Rows are points. To make a cloud, some directions were put in groups of two or more. Within a group, all points are equally far from the middle, so they leave a hole (a ring in 2 directions, a hollow ball in 3). The other directions are filled evenly. Then the cloud was stretched, turned, moved and blurred a little. Count the holes, and give their numbers of directions, smallest first.
(in the rows, 128 means zero)

Cloud (14 x 2):
[[ 90 129]
 [158  83]
 [100 168]
 [ 40 131]
 [ 59 109]
 [143 104]
 [188 141]
 [131 107]
 [187 139]
 [109  93]
 [ 69  93]
 [ 54  81]
 [101 114]
 [113 148]]
Holes: 0

Cloud (20 x 3):
[[153  95  84]
 [177 109 167]
 [155 160 177]
 [161 183  84]
 [144  89 178]
 [ 98  88  87]
 [119 149  95]
 [204 113  95]
 [151 108 180]
 [190  96 110]
 [168  80 107]
 [211 117  98]
 [164 200 153]
 [189  93 117]
 [143 125  77]
 [170  76 122]
 [ 82 134 120]
 [159 179 169]
 [116 170 136]
 [124  38 126]]
Holes: 1 (2)

Cloud (22 x 3):
[[163 189 125]
 [ 86  94  58]
 [155 124 112]
 [ 93  57 169]
 [ 70 131  90]
 [162 193  80]
 [ 86 120 142]
 [ 62 125 149]
 [180  60 125]
 [117  83 123]
 [101 150 101]
 [144 183 162]
 [149  39 161]
 [165  62 110]
 [176 121  90]
 [ 89  79  69]
 [121 123 137]
 [141  55 128]
 [129  49 116]
 [ 91 132 115]
 [118  74 102]
 [139 170 125]]
Holes: 0

Cloud (22 x 3):
[[115 110 161]
 [129 144 134]
 [215 107  82]
 [131 120 114]
 [119 155  92]
 [220 143 158]
 [161 111 104]
 [169  64  78]
 [142  61 118]
 [222 137 178]
 [106 124 209]
 [174 129 102]
 [122 192 113]
 [124 192 149]
 [148  96 161]
 [155 159 119]
 [171 164 158]
 [137  90  39]
 [182 156 134]
 [ 67 154 135]
 [ 70 149  98]
 [167 160 115]]
Holes: 0

Cloud (29 x 4):
[[ 82 184 140 126]
 [ 82 151 189 139]
 [179 150  90 114]
 [132 184 119 181]
 [150 136  34 133]
 [ 98  77 122  79]
 [ 62 113  89  95]
 [ 64 133  93 174]
 [ 89 118 195 157]
 [ 84 130 185 101]
 [ 92 135 108 201]
 [102  68 165 158]
 [ 94 134 117 202]
 [119 151  98 203]
 [ 86 165 145 181]
 [123  80 178 166]
 [ 87 124  99  74]
 [ 63 165 112 158]
 [161 165 142 107]
 [152 127 122  76]
 [129 141 134  73]
 [ 88  61  86 120]
 [ 96  64 167 138]
 [ 82 124  69 181]
 [139 183  88 170]
 [ 74 132 188 121]
 [ 98  78 184 137]
 [ 74 115 138  79]
 [155 129 192 141]]
Holes: 1 (4)

Cloud (29 x 4):
[[185 161 153 129]
 [130  71 118 102]
 [ 96 170 144 143]
 [112 127 199 188]
 [100 122 135 210]
 [ 62 148  76 118]
 [ 99 150 157  48]
 [150 198 176 120]
 [129 109 192 202]
 [134 185  96 154]
 [172 101 171 155]
 [ 88  51  99 124]
 [137 100  83  79]
 [163 120  71 168]
 [ 42  92 162 162]
 [148 197 132 132]
 [170 165 129 145]
 [ 92 133 135  62]
 [ 92  72 155  93]
 [116 152 158 172]
 [107 160  96 180]
 [127 111  80  65]
 [168 108  86 104]
 [118 146 118 189]
 [130  74 158  85]
 [177 106 150  85]
 [118  55 190  96]
 [ 52 122 119 168]
 [149 122 135 185]]
Holes: 1 (2)

Cloud (31 x 4):
[[121  57  98 103]
 [146 102 100  96]
 [ 84 132 211  81]
 [120 156 206 106]
 [155  94  61 124]
 [158  92 192 123]
 [109 169 207 108]
 [171 174 138  70]
 [220 132 120  81]
 [147 151 186 129]
 [119 145 148  24]
 [118 170 181  72]
 [ 68 135 182 154]
 [180 147 131 137]
 [ 84 165 102  61]
 [166 120  99 111]
 [112 111 141 101]
 [106 146 208 107]
 [ 50 127 151 125]
 [145 105 114  35]
 [105 131 159  66]
 [163 161 157 133]
 [119 116 137  84]
 [113 109  47  81]
 [187 117 138  57]
 [135 136 124 163]
 [113 149 162  96]
 [154 166 199 125]
 [128 158 143 155]
 [209 142 113 119]
 [ 73 143 120  77]]
Holes: 0

Cloud (53 x 6):
[[127 135 177 136 192  99]
 [114 143  51 144  61 106]
 [ 66 114 149 155 159 156]
 [ 59 142 113 129 136 127]
 [144 123 184  92 120  56]
 [150  85 117 121  97  70]
 [111 125 167 157  79 115]
 [206 113 136 132 122 171]
 [143 158 206 114 170  76]
 [188 172 135 109 146 119]
 [160  54 197 132 111 146]
 [130 176 121 100 163 177]
 [155  98  78 157 140 164]
 [ 90 113  64 178 115  88]
 [217 154 168  91 137 164]
 [108 114 176 190 129 125]
 [117 188 173 160 170  96]
 [ 92 121 144 105 147 158]
 [157 162 103 230  89 135]
 [139  87 183 175 164  73]
 [156 116 249  99 152 109]
 [202 119 160 171 108 148]
 [110  88 131 174 163  70]
 [ 76 118 167 224 111 107]
 [136 131 203 111 142 183]
 [159 187  66 176 103 152]
 [145 117 119 153  95  84]
 [ 99  46 140 150 145  41]
 [158 162 141 134 110 126]
 [ 58 117 150 183 116 102]
 [121  97 138 178  89 139]
 [ 83 127 182 188 101  98]
 [142 124  91 137  84  85]
 [145  91 104 144 129 180]
 [131 122 177 157 137  79]
 [ 81 161 145 109  99 153]
 [142  98 112 174 130 139]
 [169 104 154 130 125  35]
 [144  71 204 169 124 107]
 [139  64 189 132 113  69]
 [173 108 127 155 120  68]
 [123 156  99 108 149 189]
 [111  89 114 173  80 108]
 [129  88 142 104 134 102]
 [ 44  95 151 233 112  42]
 [ 27 120 208 138 145  83]
 [ 88 162 151 140 192 153]
 [185  96 146 116 120 156]
 [164 150 119 131 107 128]
 [122 111 131 142 178  87]
 [ 90 137 116 134 112  91]
 [ 63 151 146 137 177 101]
 [182 129 204  71 133 134]]
Holes: 0

Cloud (49 x 6):
[[ 81 123 132 204  87 110]
 [148 182 184 132 213 173]
 [193 102 143 150 137  93]
 [110 121 203  99 189 143]
 [112 161 212 106 168 186]
 [161  67 127  67 114 139]
 [ 64 194 185 116 119 133]
 [118  87 114  76 127  73]
 [112 113 182 186 174 129]
 [122 116  97 147  79 165]
 [115 220 148  98 187 109]
 [134 137 163 182  84 121]
 [134 161 182 127  75  99]
 [215 130 162 124 145 135]
 [124 122 190  85  97 183]
 [129 106 134  77  78 130]
 [ 99 154 207 142 101 119]
 [152 208 161 125  87 123]
 [ 78 123 163 100 121 187]
 [183 165  72 142 137 163]
 [145 109 174 131 178  62]
 [112 186 143 189 116 172]
 [130 103  70 118 163 126]
 [187  95 101 148 177 143]
 [188  60 146 167  99 141]
 [113 107 223 157 158 130]
 [101  99 119 135  87 181]
 [ 98 117 128 104  78 170]
 [145  88 103 171 153  61]
 [135 119 193 179 108 144]
 [108  77 144 184 120 174]
 [ 84  60 105 117 171 100]
 [143 100 122  97  92 207]
 [107  53 132 166 184 165]
 [129 199 176 150  88 133]
 [123 127 148  94 109  26]
 [100 131 169  96  62  98]
 [143 168 178 170 186 213]
 [ 82 183 106 185 169 164]
 [147 132 142  68 105 104]
 [ 73 186 117  83 180 135]
 [129  78  83 111  90 105]
 [ 78 163 115 190 155 156]
 [ 93  84 126 166  98 167]
 [176 173 163  89 110 126]
 [146 102  82 106 187 169]
 [109 187 106 178 187 105]
 [118 166 128 178 196 160]
 [151 137 150 139 101  37]]
Holes: 2 (2, 2)
